Rows are points. The ring and each string are closed loops that go straight from each point to the next, and from the last back to the first. Before rounding, they use only three directions, however many columns there are. Count how often each string passes through the ring. Passing back the other way cancels.

Ring (6 x 3):
[[ 3.9  3.0 -2.0]
 [ 1.3  0.8 -3.6]
 [-0.7 -1.5 -1.3]
 [-0.6 -2.0  4.6]
 [ 2.9 -1.8  6.0]
 [ 4.7 -0.2  3.9]]
String (16 x 3):
[[-0.4 -3.2 -1.8]
 [-3.9 -1.6  0.0]
 [-2.4 -0.3  2.6]
 [-0.5  0.2  3.1]
 [ 1.3 -1.9  3.3]
 [ 2.5 -4.4  5.3]
 [ 4.1 -4.4  7.9]
 [ 4.9 -1.3  6.7]
 [ 4.4  1.8  4.0]
 [ 3.1  1.5  1.6]
 [ 3.2 -0.4  0.8]
 [ 4.9  0.3 -1.7]
 [ 3.8  0.0 -2.3]
 [ 2.6 -1.3  0.0]
 [ 1.7 -0.3 -1.1]
 [ 1.4 -2.3 -1.6]]
Times through: 2
String:
[[ 2.3  2.1  3.0]
 [ 5.4  2.3  4.2]
 [ 6.8  2.1  3.2]
 [ 6.0 -0.4  2.3]
 [ 4.5 -1.6  2.1]
 [ 2.9 -0.2  2.1]
 [ 3.0  1.7  4.9]
 [ 3.2 -1.2  7.4]
 [ 2.5 -3.9  9.0]
 [ 2.1 -4.5  5.8]
 [ 1.8 -1.7  2.7]
 [ 1.0  0.1  3.4]
 [ 0.5  0.7  6.1]
 [ 1.7  0.2  3.3]
 [ 2.4 -0.8  2.0]]
Times through: 2

Ring:
[[ 5.6 -2.2  0.3 -0.3 -0.9 -0.7]
 [ 4.8 -2.9 -1.7 -2.9 -0.5  0.3]
 [ 2.9 -4.3 -2.7 -3.2  0.2  1.1]
 [-0.6 -6.1 -2.6 -1.2  0.7  1.4]
 [-3.1 -6.3 -1.4  1.0 -0.1  1.0]
 [-4.4 -5.4  0.9  3.6 -1.6 -0.1]
 [-3.1 -4.3  2.4  5.0 -2.2 -1.0]
 [ 1.3 -3.2  2.9  4.9 -1.7 -1.5]
 [ 4.3 -2.6  1.9  2.8 -1.1 -1.3]]
String, 16 rows:
[[ 0.7 -4.0  0.7  2.1 -1.0 -0.4]
 [ 3.2 -4.6  2.1  5.4  0.6 -1.0]
 [ 6.1 -4.5  2.0  5.4  1.6 -1.1]
 [ 5.3 -4.1  0.7  2.6  0.8 -0.5]
 [ 8.2 -3.2 -0.1  0.4  1.1 -0.4]
 [ 8.1 -1.3 -1.6 -4.4 -1.0 -0.1]
 [ 3.9 -1.6 -1.9 -5.0 -2.2  0.2]
 [ 0.4 -2.6 -0.6 -1.8 -2.6 -0.1]
 [ 1.0 -4.4 -1.1 -0.4 -0.4  0.4]
 [ 0.9 -6.3 -2.0  0.2  1.4  1.1]
 [-1.0 -9.6 -3.4  1.6  4.2  2.4]
 [-3.9 -8.8 -2.0  2.9  2.2  1.7]
 [-4.5 -7.5 -0.2  4.2  0.5  0.7]
 [-7.4 -5.6  1.9  5.2 -2.6 -0.4]
 [-4.7 -3.3  2.5  3.8 -4.0 -1.2]
 [-1.8 -2.2  1.5  1.1 -3.9 -1.0]]
Times through: 2
